Each row of a before or after table is a point. The points were changed in one or more steps. Then noise was added and the rows were shuffled. The steps act on how far a point lies along the listed directions, d1 being the first. Name the steps. A step turns or swaps two directions, mirrors them in a line or flattens them onto one, adds a multiple of one to another, or multiplies one. Angles are multiples of 10 degrees, from the lower direction toward the higher: turns from -170 to 170, lines from 10 to 170 but not 90. Use the fewest steps. Two steps may share a direction if one is a turn and the other turns, adds or multiplies; they go together, in the order done. Otherwise the lowest direction goes first.

Directions:
(1): [-29.1 -11.2 -14.2]
(2): [ 18.0 -18.6 -22.4]
(3): [  0.4  26.5 -21.7]
Before (9 x 3):
[[-2.9  0.4 -2.0]
 [ 4.6  2.6 -3.3]
 [-8.3  5.9  0.7]
 [ 3.9  2.5  8.5]
 [-2.5  2.3  7.8]
 [ 4.0 -4.1  6.0]
 [-4.1  4.3  0.9]
 [ 4.2  3.7  4.7]
 [ 7.7  0.7  4.6]]
After (9 x 3):
[[ 7.8 -4.7 -0.5]
 [ 4.2 -7.7  4.7]
 [-2.3 -7.9 -3.2]
 [-2.9  2.0 -0.5]
 [-8.3  1.3 -6.9]
 [ 4.5 -8.8 -3.1]
 [ 4.8 -3.8 -4.4]
 [-3.7  0.4 -5.3]
 [ 4.6  4.8 -2.5]]
Steps: mirror d1 and d2 in the line at 150 degrees; multiply d3 by 1.3

Directions:
(1): [-12.4  14.3 -31.5 -21.0  16.1  18.4 -21.4 -16.9]
(2): [ 25.8 -13.2   3.9 -37.0 -21.1 -10.1 -19.0   1.6]
(3): [  2.1 -37.2  -7.9 -14.4  19.2  20.8  23.7  10.6]
(4): [ 29.0  11.1   0.6   5.3  37.5 -10.0 -13.0  21.6]
(5): [ 25.8  -3.2   6.6   6.2  10.4  -0.3  11.2 -46.3]
Before (13 x 8):
[[ -4.0  -1.3   0.1  -3.6  -2.0  -2.0  -5.9   9.9]
 [  7.8   3.1   0.8  -2.0   5.1  -2.3  -6.7   7.6]
 [  5.8  -3.3   1.1 -14.4   1.1  -4.2  -8.8  11.7]
 [ -3.4  -2.9  -4.6  -0.5  -1.5   2.3   0.0  -1.2]
 [ -7.3  -1.9  -5.4   2.0   2.5   5.7   4.2  -2.5]
 [ -5.2  -2.3  -4.4  -0.1   0.3   6.7   2.9  -2.1]
 [  2.2  -0.5   1.4  -0.7  -4.0  -1.0  -3.1  -3.0]
 [  2.8   1.4  -2.2   2.1   2.2  -1.9  -2.9   1.9]
 [ -3.2   5.7  -3.8   0.5   8.7   1.0  -4.2  11.2]
 [  3.0  -6.5  -1.8  -5.5  -4.3   2.8   1.9  -2.7]
 [ -0.4   4.5  -5.6   1.2   7.1   0.8  -7.9  -1.2]
 [  2.1   1.5   0.7   2.0   7.5   3.4  -1.3   1.2]
 [ -4.0   3.0  -0.4   1.0  -1.3   4.0   0.9  -6.1]]
After (13 x 8):
[[-14.3   2.8  -4.1   0.5  -2.6   4.8   1.2   3.7]
 [  3.1   1.1   0.4  -6.2  -3.3   1.2  -3.9  -4.3]
 [ -2.6   0.9  -2.7   3.8  -1.1   0.2  -0.1  -1.0]
 [ -6.3   0.6  -0.3   1.3   1.7  -0.9  -3.9  10.4]
 [ -7.0   4.6  -0.5   8.9   3.8   3.1   2.3   2.2]
 [  4.6   1.6   1.4   1.6   1.3  -1.9  -3.9  -0.6]
 [ -5.6  -0.1   0.5   2.5   0.1   6.1   2.5  -3.7]
 [ -7.5   5.0  -1.1   7.6  15.8   1.0   1.4  12.2]
 [ -1.4  -5.1  -4.5  -6.7  -2.6   3.5  -0.1  -2.6]
 [ -7.0   2.3  -5.7   0.9   0.1   3.1  -4.9  -5.9]
 [  0.5  -3.6  -3.7  -5.3  -0.5   4.6  -0.9  -0.4]
 [  6.7  -2.1  -2.2   0.7   7.3   1.8   1.5   2.3]
 [  0.9  -2.9  -4.5  -2.6   0.4   0.7  -2.3   0.8]]
Steps: turn d2 and d4 by 110 degrees; add -0.5 times d3 to d2

Directions:
(1): [-36.5  10.5 -18.5   5.8  16.4   7.6 -13.2  22.5  23.0  29.8   7.9]
(2): [ -1.3 -11.8 -12.1 -27.0 -14.7 -20.3  31.5   6.0  -3.8  32.4 -24.0]
(3): [ 12.2   4.7 -22.9  23.1  14.9 -27.0  10.9  37.4 -18.8 -16.0   1.4]
(4): [  7.0 -30.4  -4.3 -19.6  51.6  -1.9   3.8  -9.6  10.6  -6.9   0.3]
(5): [  4.5  16.2   4.1  15.1  21.7  -1.4 -21.1 -16.3 -25.4  20.8 -39.0]
(6): [  0.4  35.4 -28.3 -13.9   8.5  -6.7  12.9 -31.4 -11.4   1.5  25.8]
Before (10 x 11):
[[ -2.8   6.3   4.6  -2.3   4.0   4.8  -2.0  -7.5  -0.5   3.0  -1.5]
 [  4.8   9.5  -6.6   1.3  -9.0  -7.3   6.0   2.4  -7.1  -1.8   2.4]
 [  0.0   4.3  -0.8   3.0  -5.9   1.2  -0.5  -0.3  -6.8   4.0  -5.0]
 [  7.5  -0.6   0.3  -3.5 -13.2  -3.9   2.5  -6.3  -9.0   1.5  -5.0]
 [  1.0  -3.3   3.3  -2.2   2.5   1.7   0.2  -2.2   2.4  -1.2   3.2]
 [  2.2  -3.1  -1.3   3.8   2.5  -1.7  -1.6   7.3   0.2  -6.8  -1.2]
 [  2.8   2.3   1.2  -3.0  -6.4   3.0   3.3   3.6   2.2  -6.3   6.0]
 [  7.3  -1.3  -3.7   4.3   1.1  -5.6   2.3   4.6  -6.9  -3.3  -0.9]
 [  0.0   2.6  -5.5   1.9   2.0  -2.1   4.2   4.0   0.1  -0.1   0.5]
 [  5.9  -4.3   8.0  -1.8   0.6   7.5  -2.1  -7.4   2.1  -8.6   4.0]]
After (10 x 11):
[[  0.6   3.9   2.9   1.6  -2.5   1.6  -1.7  -3.4  -1.7  -0.5   1.8]
 [  1.5  -8.6  -1.0  -4.4   2.4   0.8   4.3   3.3   0.2   1.2  -3.9]
 [  4.9   1.6   3.6   1.5   5.6   4.8  -4.2   1.1   0.2  -8.3   1.5]
 [ -1.2   0.9  -4.9   2.7   3.7  -0.3   2.2   4.2   2.6  -0.5   2.4]
 [  4.4  -1.5  -5.8   4.1   1.0  -5.5   2.9   7.7  -5.0  -1.8   0.7]
 [  8.0   4.8   6.4   2.6  -2.9   3.8  -2.6  -8.9  -8.4  -2.9  -4.3]
 [  9.6 -14.1   0.9  -6.4  -2.5  -4.3   4.9  -0.7  -2.1  -7.7   1.1]
 [  5.3  -7.0  -4.4  -2.0  12.6  -5.5   3.1   5.6   1.8  -7.2   3.5]
 [ -0.8   2.1   3.8  -7.0   1.1   1.6   4.2  -6.5  -0.9   5.1  -3.7]
 [  0.2   3.6  -3.2   6.6  -1.5  -2.1  -2.7   7.1  -2.4  -2.5  -3.8]]
Steps: turn d1 and d3 by -20 degrees; turn d2 and d5 by -80 degrees; mirror d4 and d6 in the line at 70 degrees

Directions:
(1): [ -5.2  13.2   1.3  -0.2  -2.6 -17.3  -2.4 -24.4 -17.1  19.9  -7.6 -46.7
  10.6 -28.1 -19.1 -40.2 -10.6   4.0]
(2): [ 28.1  14.9  25.8   1.4  -7.0 -28.6  -4.2 -34.1  12.0  18.5  -2.1  11.6
 -20.9   8.0 -26.5  23.8  24.4  18.5]
(3): [ -0.6   5.6 -29.3  27.0  29.3  -1.5   8.3 -14.0  36.3  -7.0  14.2 -24.5
 -16.2 -30.4  17.3  24.0   0.0   9.0]
Before (12 x 18):
[[  0.3  -3.4  -2.8   2.9   4.6   3.6   1.5   2.7   0.5  -2.3   0.6   1.4
   -1.0   3.6   3.5  10.2   2.2   1.5]
 [ -0.1   3.4   0.0   2.0  -2.6  -3.6  -2.5  -5.6  -1.9   2.9  -0.6  -8.4
    0.2  -8.8  -2.3  -2.4  -3.5   2.5]
 [ -5.3  -4.3  -2.3  -2.7  -2.7   9.0  -3.1   8.4  -3.0  -5.3   0.7   4.8
    5.7   4.7   7.0  -5.2  -4.7  -6.1]
 [  4.1  -3.8   5.6  -2.3  -2.6   2.0  -2.3   3.9   2.5  -3.6  -1.4  10.1
   -5.0   7.6   3.0   5.0   3.1   1.4]
 [  1.3  -1.5  -1.5   5.6   7.6   0.2   2.9  -1.6  12.7  -2.4   5.0   1.9
   -6.6  -0.8   2.3  12.8   1.5   7.4]
 [ -2.3  -1.9  -2.0  -3.6  -3.8   0.0  -1.9   4.6 -10.3  -1.5  -1.5  -3.9
    7.2  -0.4  -2.2  -8.5  -6.3  -0.7]
 [ -2.5  -1.1   0.0   1.3   2.8   0.2   0.4   0.5   2.2  -0.6  -1.0  -2.8
    0.1  -4.3  -2.6  -1.0  -2.3  -3.1]
 [  0.4   3.0  -3.0   1.8   7.0  -1.5   3.5  -0.7   3.5   1.0   0.3  -3.1
   -4.5  -1.1   2.8   6.0   2.4   1.8]
 [ -3.7  -3.9  -0.7  -3.9  -0.1   1.2  -0.7   3.5  -7.3  -3.1  -1.0  -3.0
    3.8   0.2   1.3  -4.6  -5.7  -3.5]
 [ -0.3   5.2  -4.0  10.2  10.8  -5.9   3.7 -10.5  10.7   3.7   4.1 -14.1
   -6.0 -12.7   0.5   1.9   0.4   4.8]
 [  0.9  -0.1   1.4  -3.3  -3.3  -1.3  -2.0   1.9  -0.3   2.3  -4.4   4.6
   -0.1   4.6  -3.9  -1.5   3.0  -0.1]
 [ -1.2   2.3  -0.8  -0.2   2.5  -2.0  -1.7  -1.0  -2.0   1.4   0.6  -6.7
    3.0  -7.2  -2.2  -8.6  -4.2  -1.6]]
After (12 x 18):
[[  1.8   0.7  17.3  -8.0  -9.3  -4.4  -1.9   0.0 -11.5   7.1  -4.8   9.1
    2.6  12.0 -10.4  -8.4   3.1  -1.0]
 [ -2.5   1.6   0.7  -2.4   0.0  -0.3  -1.6   1.6  -5.0   1.3  -0.5  -4.6
    5.1  -4.2  -2.5 -11.2  -5.3  -2.6]
 [ -6.2  -3.8  -6.5  -0.5   4.1   3.8   0.7   3.9  -3.3  -5.3   1.1  -7.9
    3.6  -4.5   5.7  -4.5  -7.4  -3.5]
 [ -5.0  -1.0 -10.1   1.6   2.9   1.3   0.0   3.2  -4.3  -3.5   0.9 -11.3
    6.4  -8.3   2.6  -6.5  -8.5   0.2]
 [  5.0  -1.9   0.5   2.8   3.0   0.6  -0.2  -1.2   9.6  -3.0   1.2   3.8
   -9.2   0.7   5.2   9.0   4.0   4.4]
 [ -0.2  -4.6   0.0   0.3   2.1   4.2   0.9   4.1  -3.0  -1.7  -0.5   4.2
    0.8   6.2   2.7   8.6   1.6   0.9]
 [  3.0  -4.1  10.5  -4.2  -3.4   0.3  -0.2   3.1   0.7   0.2   0.1  14.6
   -2.8  12.3  -4.2   7.9   3.2   4.9]
 [  1.2   2.1   5.1  -2.4  -7.2  -3.5  -4.1  -3.3  -6.5   3.7  -2.9  -2.9
    2.3  -3.4  -4.9  -4.3  -2.5   1.6]
 [  1.6   2.2  -4.0   2.5   2.0  -3.1  -0.1  -3.0   6.6   2.2  -2.5  -2.2
   -3.4  -2.6  -2.2   2.6   3.5   2.4]
 [ -3.1  -2.2   2.1  -1.0   0.3   1.8  -0.7   2.9  -1.3  -1.0  -2.5   0.1
    1.6  -1.8  -3.0  -2.6  -2.1  -3.9]
 [  1.4   1.7   4.5  -5.5  -0.7  -1.5   1.6   2.8  -4.7   2.1  -3.1   5.2
   -1.6   7.9  -0.7   2.3   3.2  -0.5]
 [ -9.3  -4.0 -12.4   4.0   4.3  11.8  -0.7   8.6   3.1  -8.4   3.4  -3.7
    5.0  -5.2  13.5  -4.4  -7.9  -6.1]]
Steps: mirror d1 and d3 in the line at 170 degrees; multiply d2 by 1.6

Directions:
(1): [-32.1 -25.6 -27.2  -9.5 -16.2   9.7 -34.1 -38.7 -14.6 -28.0  34.8 -10.7
 -19.1  -6.9   7.8   0.5 -30.0  12.4 -16.0 -20.8   6.9  -5.5 -25.1   0.8
  18.6   0.3 -11.5  18.0   1.5  19.8 -23.2  -4.1]
(2): [ 26.9  15.4  -8.5 -32.2   3.6  30.8  -5.5  12.4  -5.8  -2.1 -14.9 -10.3
   5.0  23.7  15.8  32.3   3.2 -17.0   4.9 -10.9  17.3  15.6 -16.1 -31.8
  25.5 -45.3 -11.9  26.2  10.2  -8.1  -4.7  33.0]
Before (11 x 32):
[[ 11.5   9.1   1.8  -5.5   6.5   5.1   5.1  12.5  -2.5   3.0  -9.7  -1.2
    5.1   5.1   4.5  10.3   4.3  -6.4   4.6   0.8   2.7   4.7  -3.7 -10.8
    5.6 -14.8   0.3   3.7   5.1  -5.5   0.1   8.6]
 [  6.0   4.7   5.7   1.0  -0.3   0.1   4.5   6.9   0.1   5.2  -0.7  -1.8
    0.9   2.8  -3.3   4.5  -0.6  -1.4  -0.3  -0.8   0.4   2.7   0.2   1.2
   -0.5  -0.8   0.0  -2.7   2.7  -0.5   1.8  -0.9]
 [ -4.2   0.1  -2.8   1.8  -0.6  -2.0  -3.2  -4.1   0.8  -1.8   1.2   0.4
    0.3  -0.5   0.0   2.1  -1.5   1.4  -4.7  -1.2  -0.6  -2.3  -2.0   1.4
    1.4   2.6  -1.8   3.2  -1.1   3.8  -1.7  -1.8]
 [ -2.6  -0.6  -1.5   1.8  -1.1  -2.0  -2.0  -2.1  -2.3  -0.2   2.4   4.4
   -1.0   0.1   0.1   0.6  -1.8   0.4   1.0  -2.6  -0.3  -1.7   1.4   0.4
    1.7  -1.3  -3.0   0.3  -0.5   0.6  -0.8  -2.6]
 [  8.0   8.5   9.3   7.8   2.6  -7.1  13.3  11.3   6.1   8.6 -10.7   2.6
    6.8   1.2  -4.5  -5.4   9.1  -1.6   4.6   6.0  -4.8   1.8  12.1   2.8
   -7.7   6.0   5.7  -9.7  -3.1  -6.8  10.8  -1.8]
 [ -5.9  -2.8  -0.5   1.3  -1.4   1.8  -2.4  -6.4  -1.1  -0.9   3.2  -3.5
   -1.7  -2.9   2.8  -0.6  -5.2   3.7  -1.1  -1.8  -1.7  -0.8   1.0   0.2
   -1.0   2.4   0.8   2.5   1.4   2.5   0.2  -1.5]
 [  6.0   5.3   8.3   5.6   5.5  -7.5   9.3  12.2   4.2   7.3  -7.3   4.3
    0.6   2.5  -1.7  -0.1   9.6  -2.6   6.1   6.8  -3.5   0.7   8.6   0.1
   -5.8   2.9   1.0  -7.6  -1.6  -5.0   9.9  -0.4]
 [ -6.5  -0.1  -1.0   5.4  -2.4  -6.3   1.2   1.8  -2.6  -3.6   4.4   0.8
   -1.3  -2.6  -2.0  -7.1   0.4   3.4  -1.7   3.1  -5.5  -1.4   4.9   3.0
   -4.8   8.8   2.0  -4.0  -3.2   0.6  -1.0  -8.1]
 [  5.4   0.4  -1.5  -5.9  -0.5   6.8  -2.2   1.2  -2.2   1.0  -2.1  -5.0
    2.5   4.5   1.3   3.8   1.2  -3.2   2.5  -6.8   3.9   2.7  -0.5  -5.2
    5.4  -8.0  -1.8   1.3   1.3   1.1  -1.7   5.8]
 [ 12.4   8.1   2.7 -10.4   0.5   6.9   3.6   8.9   1.9   2.9 -12.1  -3.1
    5.4   8.1   1.4  11.7   6.8  -7.9   3.1  -1.4   3.0   1.7  -0.3  -7.5
    2.7 -13.2  -2.7   5.7   2.4 -11.7   2.9   6.4]
 [  1.2   0.3   1.8  -4.9  -0.9   2.1   1.9   2.0   2.6   3.0   2.3  -0.1
   -0.1  -1.1   4.3   1.3   0.9  -1.3  -0.2   0.9  -0.3  -0.5  -0.7   0.5
    1.2   1.3  -3.0  -2.0  -0.6  -1.1   0.7   3.8]]
After (11 x 32):
[[ 12.1   8.4  -1.8 -10.1  -0.2  10.7   1.1   6.5  -1.3   1.1  -8.5  -4.9
    4.1  10.5   5.3  10.4   2.3  -5.5   3.1  -4.7   4.3   7.8  -1.6 -11.7
   10.1 -14.9  -3.0   7.1   2.1  -5.4   2.1  12.7]
 [ -3.1  -1.0  -1.5   1.9  -1.2  -2.3  -1.9  -1.7  -2.2   0.0   2.1   4.7
   -0.6  -0.6  -0.4   0.3  -2.1   0.5   0.1  -2.5  -1.6  -2.0   0.9   0.4
    1.4  -0.7  -2.9  -0.5  -1.0   0.2  -0.4  -3.3]
 [ 10.8   7.7   9.2   0.7   2.4  -2.4  10.4  11.7   5.8   8.1 -13.6   0.6
    7.8   2.6  -3.9   1.4  10.3  -5.5   3.8   5.2  -3.0  -1.1   8.9   1.6
   -7.7   0.1   3.1  -4.8  -0.7 -12.5   9.0  -2.8]
 [ -4.3  -0.3  -7.9  -3.6  -3.9   3.3  -6.2  -0.5  -5.9  -8.3   6.5  -3.4
   -2.0   3.0   3.1   1.8  -2.6  -0.2  -3.2  -2.2   0.4   2.0  -2.6  -5.3
    3.0  -2.8  -2.9   5.9  -1.1   0.7  -6.4   0.5]
 [  5.4   5.5   4.4   0.4  -1.0   2.1   4.0   5.9  -0.5   4.6  -0.6  -1.9
    0.5   3.0  -2.6   6.1  -1.7  -1.5  -0.7  -2.2   1.6   3.3  -1.9   0.1
    1.5  -2.8  -0.7  -1.5   3.4  -0.1   1.2  -0.4]
 [  9.1   9.1   8.5   5.0   8.5  -5.6  13.1  14.9   2.1   8.9 -11.2   4.0
    6.3  -0.4  -0.8   0.9   9.0  -2.7   5.0   7.8  -3.8   1.6   5.3  -2.1
   -5.1  -1.5   5.2  -6.6   1.1  -6.6   4.3   0.1]
 [  0.3   0.5   2.3  -4.8  -0.5   1.6   3.4   1.9   3.0   2.7   2.2   0.8
   -0.8  -2.4   2.7   0.3   1.6  -1.3   0.3   1.2  -1.1  -0.7   0.6   2.0
   -0.3   3.2  -2.1  -3.3  -1.0  -1.3   1.1   2.8]
 [ -4.2  -1.1  -1.5   3.0  -0.9  -3.2  -3.5  -3.6   1.6  -2.4   0.9   0.5
   -0.7  -0.3  -0.5   1.6  -2.0   1.3  -4.5  -0.4  -0.6  -3.1  -1.9   1.7
    1.0   4.1  -1.3   2.6  -1.1   3.5  -0.7  -2.2]
 [  3.8  -0.3   5.3   4.5   1.2  -3.0   4.7   3.9   2.4   5.6  -3.4  -0.4
    4.5  -0.5  -4.8  -4.5   4.7   0.0   3.4  -0.9  -2.6  -0.5   9.0   3.5
   -4.8   4.3   3.1  -8.5  -1.7   0.0   2.7  -2.9]
 [ -6.3  -3.6  -0.3   2.5  -1.2   0.8  -1.5  -6.7  -0.7  -1.3   2.6  -3.9
   -2.8  -2.6   2.5  -1.8  -5.0   4.1  -1.4  -1.4  -0.5  -2.0   1.9   0.2
   -1.1   3.6   1.6   2.1   1.5   2.7   0.3  -1.4]
 [  8.6   5.0   0.1  -7.1   3.2   5.2   0.5   8.8  -0.1   1.7  -5.8  -1.3
   -1.7   9.2   5.1  11.3   4.8  -5.6   5.1  -1.0   3.8   4.9  -1.1  -9.8
    6.5 -11.7  -4.8   4.7   1.6  -3.8   4.1  10.5]]
Steps: mirror d1 and d2 in the line at 150 degrees
